Each row is a point. To make a cloud, some directions were put in groups of two or more. Within a group, all points are equally far from the middle, so they leave a hole (a ring in 2 directions, a hollow ball in 3). The other directions are filled evenly. Then the cloud was stretched, turned, moved and blurred a little. Count the holes, and give their numbers of directions, smallest first.

Cloud (13 x 2)
[[-49 -23]
 [  5 -10]
 [-32  25]
 [ 23 -19]
 [-68   9]
 [ 62   0]
 [ 46  12]
 [-50   1]
 [ 25  36]
 [ 18  37]
 [-41  50]
 [-38  15]
 [-26  62]]
Holes: 0

Cloud (13 x 2)
[[-15  55]
 [ 30 -21]
 [-16 -38]
 [-42 -42]
 [-31 -32]
 [ 49  51]
 [ 27  40]
 [ 35  -2]
 [ 45  45]
 [-22 -35]
 [ 16  13]
 [-67  43]
 [ 10  -8]]
Holes: 0

Cloud (22 x 3)
[[ 22 -26 -56]
 [-26  67  55]
 [-40  45  31]
 [-85   5   6]
 [ 56  24 -22]
 [ 46  61   6]
 [-43  15 -20]
 [-29  60  22]
 [  4  -6  18]
 [-38  39  19]
 [ 30  76   8]
 [ 22  -3 -38]
 [ 38  -8  28]
 [-44  28   4]
 [ 30   2 -14]
 [ 43  16   6]
 [-10 -19 -12]
 [ 56  -9 -35]
 [ -8 -34  18]
 [-43 -46 -20]
 [-38  23  27]
 [-24  56  65]]
Holes: 0

Cloud (22 x 3)
[[ 20  15 -58]
 [-29  26  27]
 [ 11  52  -6]
 [-28 -27   1]
 [ 60 -26 -28]
 [ 24 -44  50]
 [ 69 -10  21]
 [ 13 -35  64]
 [ 15  53   0]
 [ 57  20  39]
 [ 70  22 -22]
 [ 57 -24  40]
 [ 63  33 -20]
 [-34  20  17]
 [ 35  46  27]
 [ 34 -33 -38]
 [  6  20 -51]
 [-11  35 -25]
 [-19 -11 -31]
 [ 12  53   4]
 [-35  -5  49]
 [ 30 -40  50]]
Holes: 1 (3)

Cloud (28 x 4)
[[  4  -2  13 -41]
 [ -7  17  -4  23]
 [-11   0  -5  24]
 [-21 -95  31 -19]
 [-22  23 -43  -6]
 [-28 -37  76 -13]
 [ -2 -34  70   8]
 [ 27 -11  18  40]
 [ 30   1  35 -28]
 [ 11 -14  45  25]
 [ 34   7  49   0]
 [-24 -85  13  -6]
 [-25 -23  62   6]
 [-14 -46  -6  19]
 [-24 -51  14 -33]
 [-20 -62  -2  -1]
 [-23 -64  10  28]
 [-55  -9   3 -56]
 [-15  20   0  20]
 [-31 -34  11  25]
 [-11  29  18  12]
 [-30  15  -2  16]
 [-29 -21  58   7]
 [ 21  54 -48  17]
 [  8 -20 -16 -19]
 [-39 -25   0 -42]
 [-27  16  49 -30]
 [-31   3 -25 -36]]
Holes: 1 (2)

Cloud (29 x 4)
[[ 41 -51 -51  -3]
 [ 14 -20   1 -62]
 [-53 -21 -11  12]
 [-12  89 -18  13]
 [ 27 -65  27 -10]
 [ 23  13 -34  10]
 [ 39 -53   1  52]
 [ 22 -11  66  12]
 [ 16 -35 -56 -14]
 [ 39 -46 -49  -2]
 [-64  -6 -14 -38]
 [-83  -6 -23   1]
 [-35  25  81  36]
 [-11 -59 -15 -27]
 [ 11 -47  -6  18]
 [-43 -56  11  25]
 [  5 -32  31  16]
 [-36 -36  45  20]
 [  9  60  12   2]
 [ -3   1   7 -54]
 [-27 -33  15  38]
 [ 45   2  47 -11]
 [-47 -17  59  25]
 [ 19 -15 -52 -43]
 [  6  42  42  16]
 [-54 -15   4  30]
 [ 26 -42 -23  24]
 [-30  -4  79  14]
 [-38 -46  32 -21]]
Holes: 0
